Rows are points. The window is the flat piece filled in between its corners: a triangle in 3 columns, a solid with four corners in 4, and so on. A path goes straight from each point to the next, and from the last back to the first. List the points from which the path goes on through the window.

Window:
[[ 0.38 -0.52 -0.56 -0.23]
 [ 0.40 -0.39  0.08 -0.12]
 [ 0.14  0.46 -0.80 -0.02]
 [-0.56  0.27  0.42 -0.25]]
Path:
(1): [ 0.20  0.25 -0.66 -0.62]
(2): [-0.04  0.26 -0.65  0.20]
(3): [ 0.04 -0.24 -0.16  0.51]
(4): [ 0.64 -0.49 -0.33 -0.35]
(5): [-0.05  0.31  0.05 -0.47]
(6): [-0.52  0.22  0.11  0.26]
(7): [ 0.20 -0.44 -0.85  0.14]
(8): [ 0.30 -0.25  0.34 -0.83]
Through the window after points: 7

Window (6 x 6):
[[ 0.25 -0.67  0.09  0.16  0.26 -0.34]
 [-0.04 -0.84  0.46 -0.24  0.77  0.09]
 [ 0.91  0.24  0.50 -0.31 -0.35 -0.40]
 [ 0.55  0.05  0.23  0.04  0.46 -0.04]
 [-0.06  0.06 -0.18 -0.22 -0.38 -0.43]
 [ 0.08  0.55  0.27  0.30 -0.98 -0.49]]
Path:
(1): [ 0.02  0.53  0.26 -0.18 -0.44 -0.73]
(2): [ 0.22  0.08  0.47  0.32  0.43 -0.73]
(3): [ 0.41 -0.63  0.01 -0.21  0.27  0.29]
(4): [ 0.28 -0.56  0.23 -0.33  0.03  0.26]
(5): [ 0.24 -0.21  0.52 -0.10  0.36 -0.38]
(6): [ 0.24 -0.03  0.26  0.23  0.27 -0.84]
(7): [ 0.64 -0.51  0.20 -0.27 -0.08  0.34]
(8): [ 0.79 -0.55  0.34 -0.02 -0.39  0.19]
(9): [ 0.23  0.02  0.10 -0.39  0.21 -0.55]
(10): [ 0.20  0.40  0.27 -0.03 -0.31 -0.92]
(11): [ 0.77  0.08  0.38 -0.16 -0.55  0.06]
(12): [ 0.25 -0.62  0.16 -0.05 -0.04  0.31]
(13): [ 0.23 -0.36  0.41 -0.37  1.02 -0.64]
(14): [-0.38  0.05 -0.13 -0.21  0.27 -0.85]
(15): [ 0.58 -0.66  0.43 -0.07 -0.03  0.36]
(16): [ 0.30 -0.22  0.03  0.34 -0.61 -0.02]
Through the window after points: 2, 4, 6, 10, 14, 16

Window:
[[ 0.58  0.21 -0.22  0.03  0.39  0.38  0.78 -0.44]
 [-0.01 -0.54  0.12 -0.04  0.85  0.08  0.48 -0.33]
 [ 0.28 -0.11  0.31  0.63  0.18 -0.08 -0.07 -0.33]
 [-0.09 -0.02 -0.26  0.39  0.39 -0.67 -0.20 -0.10]
 [-0.46 -0.53 -0.15  0.76 -0.94  1.38  0.27  0.87]
 [ 0.02  0.01  0.24 -0.06 -0.36 -0.60 -0.10  0.01]
 [ 0.33 -0.35 -0.27 -0.42 -0.18  0.03 -0.50 -0.10]
 [-0.11  0.55  0.01 -0.45 -0.30 -0.26 -0.65 -0.58]]
Path:
(1): [ 0.28 -0.29 -0.29 -0.05 -0.22  0.09  0.13 -1.21]
(2): [-0.08 -0.39  0.12 -0.04 -0.19  0.18  0.71 -0.84]
(3): [ 0.08 -0.31 -0.06  0.14  1.24 -0.26 -0.18  0.31]
(4): [0.66 0.47 0.62 0.51 0.48 0.03 0.09 0.03]
(5): [-0.34 -0.48 -0.37  0.32 -0.09 -0.19 -0.12 -0.18]
(6): [-0.07 -0.58 -0.10 -0.03 -0.08  0.01  0.52 -0.67]
(7): [ 0.22  0.42  0.39  0.07 -0.07  0.05 -0.44  0.32]
(8): [-0.04  0.27  0.20 -0.64  0.17  0.09  0.15  0.50]
(9): [ 0.11 -0.78 -0.68  0.35 -0.56  0.25 -0.50 -0.55]
(10): [-0.10 -0.42 -0.42 -0.18 -0.17  0.13  0.36 -1.02]
(11): [ 0.33  0.14  0.40  0.05  0.12  0.12 -0.03  0.37]
(12): [ 0.30  0.17  0.20 -0.27  0.30 -0.20 -0.53  0.11]
(13): [ 0.39 -0.32 -0.42 -0.14  0.13 -0.11  0.43 -0.92]
(14): [ 0.32 -0.18 -0.18  0.04 -0.62 -0.32 -0.04 -0.82]
(15): [ 0.07  0.09  0.18 -0.02  0.07 -0.22  0.13  0.14]
(16): [ 0.45  0.58  0.16 -0.12  1.08 -0.52  0.25  0.23]
Through the window after points: 2, 4, 14

Window, 9 rows:
[[ 0.58  0.28 -0.42 -0.53 -0.45 -0.15 -0.24  0.34 -0.25]
 [-0.59  0.73  0.27 -1.11 -0.28  0.93  0.29 -0.85 -0.73]
 [ 0.13  0.07 -0.12  0.25  0.20 -0.38  0.53 -0.16  0.45]
 [ 0.15  0.50  0.07 -0.51  0.58  0.77 -0.37 -0.72  0.04]
 [-0.51 -0.28 -0.46  0.19  0.66 -0.31  0.23  0.15  0.10]
 [-0.29  0.36  0.36 -0.19 -0.41 -0.06 -0.69 -0.10 -0.19]
 [-0.21 -0.48  0.27  0.69  0.33  0.05  0.30  0.50 -0.07]
 [ 0.18 -0.56 -0.25  0.94  0.75 -0.64  0.22 -0.21 -0.21]
 [-0.03 -0.39  0.34 -0.79 -0.44 -0.07 -0.21 -0.06 -0.13]]
Path:
(1): [ 0.18  0.12  0.09 -0.11  0.77 -0.32  0.01  0.03 -0.25]
(2): [-0.03  0.52  0.39 -0.35  0.23 -0.32 -0.20  0.59 -0.53]
(3): [-0.03 -0.24 -0.38 -0.03 -0.17  0.02  0.27 -0.26  0.06]
(4): [ 0.03 -0.34 -0.02 -0.49 -1.06  0.23 -0.12 -0.31  0.27]
(5): [-0.25  0.11  0.50 -0.50  0.80 -0.37 -0.25  0.20 -0.66]
(6): [-0.05  0.25  0.09 -0.07  0.79 -0.53 -0.39  0.20 -0.25]
(7): [-0.20 -0.13 -0.18 -0.34  0.03  0.63  0.18 -0.52  0.16]
(8): [ 0.18 -0.20 -0.47  0.02 -0.62  0.27 -0.64 -0.04  0.43]
(9): [ 0.10  0.23  0.18 -0.72  0.25 -0.45  0.35  0.22 -0.66]
(10): [ 0.48 -0.07  0.33  0.10  1.08 -0.38  0.02  0.28 -0.40]
(11): [-0.56 -0.55 -0.78  0.79 -0.07 -0.32  0.26 -0.54  0.19]
(12): [-0.19 -0.65 -0.66  0.47 -0.22  0.27 -0.03 -0.32 -0.12]
(13): [ 0.08  0.20  0.78 -0.55  0.10 -0.22 -0.03  0.47 -0.12]
(14): [ 0.13  0.59  0.33 -0.55  0.00 -0.22  0.06  0.17 -0.22]
(15): [-0.19 -0.99 -0.58  0.48  0.32  0.42  0.28 -0.38 -0.01]
(16): [-0.05 -0.13 -0.44 -0.01 -0.28  0.30 -0.11 -0.32  0.08]
Through the window after points: 4, 6, 8, 10, 12, 16

Window:
[[-0.58 -0.01 -0.29  0.27 -0.58 -0.51  0.09  0.06 -0.02 -0.19 -0.41  0.02]
 [ 0.97 -0.08  0.58 -0.33 -0.80 -0.90 -0.16  0.78  0.43 -0.24 -0.54  1.03]
 [ 0.74  0.87 -0.29 -0.28  0.27  0.25 -0.33  0.31 -0.42 -0.61  0.60 -0.22]
 [ 0.05 -0.32  0.18  0.77 -0.41  0.21  0.35  0.20  0.02 -0.14 -0.40 -0.25]
 [-0.27 -0.53  0.04  0.17 -0.40 -0.25 -0.03 -0.13  0.70 -0.13  0.12 -0.19]
 [ 0.58  1.05 -0.01 -0.68  0.57  0.25  0.03 -0.24 -0.31  0.18  0.22 -0.17]
 [ 0.60  0.75 -0.44  0.06  0.45  0.13 -0.22  0.23  0.11  0.10  0.26  0.56]
 [-0.27 -0.79 -0.18  0.08 -0.27  0.14 -0.10  0.29  0.29 -0.43 -0.88 -0.01]
 [ 1.12  0.44 -0.19 -0.39  0.15 -0.36 -0.62  0.47 -0.44  0.47  0.26  0.13]
 [ 1.04 -0.30  0.05 -0.38 -0.03 -1.05  0.26  0.34 -0.13 -0.22  0.00  0.96]
 [-0.42 -0.34  0.20  0.36  0.10 -0.60  0.19  0.63  0.49 -0.26 -0.47 -0.25]
 [-1.11 -0.39  0.50  0.52  0.13 -0.02 -0.29 -0.24 -0.08 -0.23 -0.05 -0.01]]
Path:
(1): [-0.05  0.06  0.11 -0.25 -0.44 -0.32  0.45  0.37  0.26  0.22  0.17  0.41]
(2): [ 0.14  0.15 -0.17 -0.46 -0.55  0.20  0.21  0.76 -0.53  0.02  0.16  0.54]
(3): [ 0.52 -0.08  0.09  0.63  0.26 -0.77 -0.53 -0.27  0.47 -0.04 -0.48 -0.44]
(4): [ 0.61  0.47 -0.29 -0.24  0.19 -0.85 -0.38 -0.61  0.07  0.02 -0.28 -0.35]
(5): [ 0.26  0.21  0.23 -0.12 -0.01  0.03  0.12  0.53  0.07 -0.10 -0.05  0.31]
(6): [-0.30 -0.05  0.01 -0.24 -0.54  0.24  0.26  0.55 -0.02  0.14 -0.10  0.10]
(7): [ 0.06 -0.34  0.03  0.38  0.30 -0.26 -0.41 -0.13  0.08 -0.63 -0.34 -0.01]
(8): [ 0.87  0.15  0.21  0.28  0.19 -0.58 -0.52  0.01 -0.05  0.02 -0.26  0.08]
(9): [-0.28  0.04 -0.28 -0.09  0.03  0.21  0.19  0.23  0.00 -0.25  0.21  0.07]
(10): [-0.26 -0.92  0.06 -0.17 -0.71  0.19  0.21  0.63  0.02  0.20  0.12  0.06]
(11): [ 0.70  1.13 -0.01  0.13  0.45 -0.34 -0.34 -0.12  0.11 -0.41 -0.36  0.11]
(12): [ 0.73 -0.32 -0.05  0.49  0.45 -0.47 -0.79 -0.10 -0.28 -0.48 -0.63  0.04]
Through the window after points: 2, 4, 6

Window:
[[-0.10 -0.27  0.44  0.18  0.11 -0.05 -0.27  0.06 -0.35 -0.26  0.35 -0.17
   0.76  0.44]
 [-0.41  0.19  0.16 -0.06 -0.56 -0.11 -0.25  0.41  0.87 -0.12  0.11  0.01
  -0.11 -0.95]
 [-0.22  0.24  0.79 -0.57 -0.79  0.38 -0.21  0.35  0.52 -0.23  0.43 -1.25
  -0.42  0.23]
 [-0.39  0.21  0.38  0.33  0.75 -0.58 -0.81 -0.22  0.40  0.14 -0.56  0.06
  -0.15  0.78]
 [-0.15 -0.21 -0.76 -0.50  0.62 -0.46  0.45  0.37 -0.15 -0.48 -0.52 -0.03
  -0.49 -0.91]
 [-0.01  0.69 -0.08  0.43  0.39  0.54  0.68 -0.19  1.28  0.05 -0.14 -0.39
   0.32 -0.52]
 [-0.39  0.33  0.17  1.05  0.13  0.05 -0.14 -0.31 -0.75  0.12 -0.42  0.37
  -0.23 -0.16]
 [-0.51 -0.52  0.22 -1.12  0.04  0.20 -0.01  0.13 -0.49  0.61 -0.07 -0.07
  -0.54 -0.48]
 [-0.35  0.39 -0.24  0.36  0.40 -0.10  0.41 -0.18 -0.31 -0.19  0.51  0.11
  -0.18  0.08]
 [ 0.62 -0.01 -0.54 -0.36 -0.23 -0.81  0.34  0.16  0.21 -0.12  0.16 -0.38
  -0.13 -0.36]
 [ 0.55  0.22 -0.07 -0.52 -0.12 -0.10 -0.49 -0.19 -0.38 -0.32  0.58 -0.31
  -0.51 -0.36]
 [ 0.00 -0.46  0.41  0.02 -0.12  0.28  1.00  0.71  0.73 -0.68 -0.03  0.37
   0.01 -0.30]
 [ 0.58  0.32  0.11  0.42 -0.06 -0.40 -0.29  1.17 -0.50 -0.48  0.62  0.11
  -0.02  0.19]
 [-0.09 -0.56 -0.80  0.86  0.57 -0.01  0.02  0.30  0.51 -0.10 -0.19  0.52
   0.20 -0.13]]
Path:
(1): [-0.40  0.17 -0.27 -0.09 -0.11  0.49 -0.39 -0.30 -0.51 -0.52 -0.44  0.33
  0.33  0.25]
(2): [-0.08  0.04  0.47  0.83  0.29 -0.41  0.15  0.16 -0.19  0.36  0.18 -0.09
 -0.33 -0.34]
(3): [ 0.00 -0.10  0.80 -0.10  0.40 -0.64 -0.27  0.28  0.38  0.37 -0.17 -0.86
 -0.90 -0.79]
(4): [ 0.17  0.22 -0.55 -0.25 -0.46  0.19  0.02  0.09 -0.14 -0.64  0.49  0.21
  0.30  0.09]
(5): [ 0.05  0.45 -0.05 -0.34 -0.23  0.22 -0.28  0.09  0.14 -0.66 -0.40 -0.03
  0.04  0.60]
(6): [-0.10 -0.44  0.24  0.14  0.20 -0.27  0.12  0.41  0.06  0.30  0.50 -0.30
 -0.11 -0.86]
(7): [ 0.16 -0.32  0.55  0.23  0.35 -0.45 -0.02  0.34 -0.03 -0.07  0.20 -0.04
 -0.17 -0.40]
(8): [-0.11  0.13 -0.99  0.11 -0.11  0.07  0.14  0.20  0.61 -0.24 -0.20  0.16
  0.10  0.10]
(9): [ 0.10  0.54 -0.36 -0.18 -0.28  0.28 -0.30  0.26 -0.23 -0.01 -0.26  0.40
  0.00  0.09]
(10): [-0.17 -0.69  0.29  0.32  0.37 -0.80  0.28  0.35  0.33 -0.39  0.52 -0.53
 -0.35 -0.49]
(11): [ 0.44 -0.51  0.20  0.44  0.68 -0.56 -0.08 -0.08  0.09  0.03  0.17 -0.64
 -1.02 -0.46]
(12): [-0.29  0.22 -0.03 -0.34 -0.10  0.01  0.05  0.18  0.07 -0.02 -0.02  0.08
  0.26  0.06]
(13): [-0.53  0.71 -0.17 -0.36 -0.30  0.09  0.03  0.48  0.21 -0.63 -0.14  0.01
 -0.27 -0.13]
(14): [ 0.45 -0.68 -0.02  0.14  0.40 -0.43  0.18  0.05  0.57  0.24  0.31 -0.26
  0.03 -0.61]
(15): [ 0.03 -0.59  0.40  0.54  0.36 -0.51  0.25  0.14  0.06 -0.45  0.30 -0.23
 -0.53 -0.90]
(16): [ 0.17  0.62 -0.42 -0.69 -0.58  0.48  0.09  0.54  0.07 -0.13  0.21  0.01
  0.44  0.27]
Through the window after points: 1, 3, 7, 11

Window, 14 rows:
[[ 0.21 -0.79 -0.47  0.48 -0.20  0.84  0.07  0.28  0.13 -0.40  0.38 -0.29
  -0.60 -0.35]
 [ 0.85 -0.46 -0.38  0.99  0.36  0.20  0.00  0.12  0.04 -0.59  0.19  0.63
  -0.72 -0.18]
 [-0.18  0.04  0.22 -0.21 -0.34  0.20  0.51 -0.56 -0.44 -0.19 -0.01  0.04
   0.72 -0.25]
 [ 0.41 -0.55  0.96 -0.29 -0.78  0.02 -0.47  0.30  0.29  0.91 -0.25 -0.35
   0.14 -0.95]
 [-0.13 -0.30 -0.72  0.52 -0.33 -0.20 -0.34 -0.33  0.44 -0.53  0.04  0.19
  -0.37 -0.18]
 [-0.24  0.25  0.44 -0.26 -0.06  0.68 -0.08 -0.49  0.10  0.63  0.81  0.23
   0.62 -0.58]
 [ 0.36 -0.06 -0.01 -0.22  0.03 -0.05 -0.11 -0.09 -0.16  0.75  0.41 -0.68
   0.53 -0.56]
 [ 0.45  0.11 -0.71  0.81  0.09  0.96 -0.33  0.19  0.19 -0.37 -0.40  0.01
  -0.43 -0.13]
 [-0.43  0.48 -0.96 -0.44  0.44  0.29  0.47  0.18  0.17 -1.10  0.08  0.46
  -0.10 -0.52]
 [ 0.07 -0.45  0.81 -0.36  0.19  0.28 -0.64 -0.21  0.09  0.12  0.23 -0.42
   0.67 -0.29]
 [ 0.04 -0.19 -1.08  0.05  0.18  0.23  0.75 -0.05  0.89 -0.80 -0.09  0.59
   0.33  0.12]
 [-0.53 -0.38 -0.01 -0.60  0.43  0.54 -0.04 -0.43 -0.41  0.77 -0.02  0.17
   0.51 -0.55]
 [-0.76  0.17 -0.52  0.46  0.33 -0.03  0.68  0.41  0.39 -0.57 -0.01  0.29
   0.07  0.14]
 [-0.37  0.38 -0.48 -0.70  0.09  0.07  0.56 -0.23  0.07 -0.37  0.30  0.58
   0.04  0.82]]
Path:
(1): [ 0.09 -0.23 -0.20 -0.10 -0.04  0.38 -0.06  0.14 -0.01  0.06  0.18  0.31
  0.45 -0.18]
(2): [ 0.04 -0.07 -0.20 -0.16  0.21  0.21  0.15 -0.84  0.52 -0.28 -0.15 -0.48
 -0.58 -0.39]
(3): [-0.16  0.31 -0.38 -0.26  0.39  0.37  0.92 -0.33 -0.05 -0.56  0.11 -0.22
 -0.22 -0.30]
(4): [-0.31 -0.10 -0.38  0.12  0.04  0.18 -0.07  0.19  0.23 -0.10  0.05  0.47
  0.26  0.10]
(5): [ 0.23 -0.38 -0.50  0.61  0.07  0.20  0.16  0.52  0.06 -0.47  0.30  0.31
  0.07 -0.05]
(6): [ 0.74 -0.12  0.20  0.27  0.40  0.35 -0.15 -0.98  0.00 -0.09 -0.14  0.48
 -0.93 -0.55]
(7): [-0.14 -0.20 -0.06 -0.29  0.12  0.18  0.07 -0.56  0.18  0.15 -0.06 -0.14
  0.09 -0.37]
(8): [ 0.03  0.48 -0.07  0.24 -0.17  0.35  0.11  0.94 -0.25 -0.46  0.56  0.83
  0.82 -0.11]
(9): [-0.01 -0.15 -0.71  0.13 -0.06  0.27 -0.13  0.14  0.20 -0.35 -0.15  0.31
  0.09 -0.07]
(10): [ 0.18  0.04  0.18  0.19  0.44  0.76  0.82 -0.58  0.49 -0.19  0.24 -0.15
  0.14 -0.39]
(11): [-0.07  0.07  0.08 -0.11  0.28  0.27  0.54 -0.17  0.59 -0.51  0.17 -0.31
 -0.48 -0.65]
(12): [ 0.07 -0.27 -0.37  0.12 -0.10  0.27 -0.36  0.10  0.00  0.12  0.10  0.26
  0.22 -0.13]
Through the window after points: 3, 5, 9

Window (14 x 14):
[[-0.24 -0.57 -0.03 -0.52 -0.06  0.52 -0.01 -0.19 -0.19 -0.36 -0.75 -0.17
   0.50 -0.50]
 [-0.67 -0.45 -0.14 -0.04 -0.03  0.85 -0.65  0.34  0.26  0.39  0.59 -1.05
  -0.88  0.55]
 [ 0.40 -1.01  0.30  0.01 -0.07  0.52  0.15 -0.13 -0.27 -0.48 -0.53 -0.73
  -0.11  0.16]
 [-0.32 -0.07  0.11  0.27 -0.27 -0.49 -0.62  0.40 -0.34 -0.15 -0.30  0.59
  -0.34 -0.19]
 [-0.68 -0.55 -0.40 -0.12  0.38  0.38 -1.06  0.27  0.32 -0.21  0.79 -0.66
  -0.18  0.76]
 [-0.34  0.48  0.04  1.31 -0.19 -0.11 -0.79 -0.30 -0.66 -0.14  0.05  0.05
  -0.38 -0.36]
 [-0.19 -0.97 -0.89  0.33 -0.02  0.52 -0.68  0.06  0.46  0.29  0.54 -0.38
  -0.14 -0.08]
 [-0.21 -0.58 -0.19 -0.41 -0.19 -0.38  0.12  0.33 -0.81 -0.23 -0.54 -0.96
   0.40 -0.25]
 [-0.03  0.20  0.70  0.37 -0.28 -0.24 -0.71  0.15 -0.11  0.16  0.27  0.70
   0.66 -0.60]
 [-0.12 -0.03  0.05  0.01 -0.64  0.00 -0.54 -0.43 -0.19 -0.11  0.82  0.65
   0.09 -0.27]
 [-0.31 -0.33  0.49  0.07 -0.24 -0.05  0.74 -0.18  0.14 -0.36 -0.74 -0.52
   0.38  0.18]
 [ 0.51 -0.12 -0.05 -0.55 -0.15  0.45  0.61  0.33 -0.07 -0.63 -0.45 -0.24
   0.44 -0.11]
 [-0.19 -0.29  0.24  0.42  0.25  0.22  0.17  0.14 -0.63  0.01  0.03  0.74
   0.09 -0.20]
 [ 0.23  0.26  0.26  0.10  0.08 -0.08 -0.40 -0.65  0.08  0.45  0.11  0.47
   0.13  0.02]]
Path:
(1): [-0.30 -0.38 -0.03  0.22 -0.63  0.45 -0.55 -0.26 -0.81  0.10 -0.18  0.06
  0.41 -0.03]
(2): [ 0.06 -0.21  0.16 -0.03  0.50 -0.34  0.22  0.23  0.11 -0.45 -0.11  0.11
  0.04 -0.29]
(3): [-0.05 -0.02  0.13  0.21  0.19 -0.13  0.33  0.03 -0.19 -0.85  0.19  0.08
 -0.58 -0.86]
(4): [-0.13 -0.25  0.01  0.33 -0.59  0.33 -0.73 -0.11 -0.33  0.57 -0.31 -0.15
  0.52  0.31]
(5): [-0.28 -0.52 -0.12 -0.13 -0.75  0.38 -0.53  0.38 -0.92  0.26 -0.55 -0.45
  0.38  0.35]
(6): [ 0.01 -0.30  0.16  0.05  0.04 -0.09  0.04 -0.19  0.04 -0.43  0.11  0.01
 -0.06 -0.31]
(7): [-0.14 -0.32  0.13 -0.26  0.22 -0.07 -0.19  0.01  0.21 -0.26  0.11  0.05
 -0.69 -0.40]
(8): [-0.40  0.02 -0.19  0.77 -0.57  0.31 -1.04 -0.12 -0.62  0.14  0.52 -0.16
  1.02  0.55]
(9): [-0.34 -0.27 -0.33  0.24 -0.65  0.45 -0.50  0.15 -0.24 -0.10  0.53  0.18
 -0.13  0.64]
(10): [-0.15 -0.22  0.35  0.03  0.46 -0.10 -0.27 -0.21 -0.13 -0.10  0.08  0.05
  0.14 -0.66]
(11): [ 0.18  0.20 -0.14 -0.34  0.99 -0.18 -0.15 -0.10  0.58 -0.08  0.53 -0.14
 -0.34 -0.24]
(12): [-0.17 -0.48  0.06  0.30 -0.48  0.42 -0.21  0.04 -0.48 -0.16 -0.22 -0.43
  0.16  0.01]
Through the window after points: 5, 7, 9
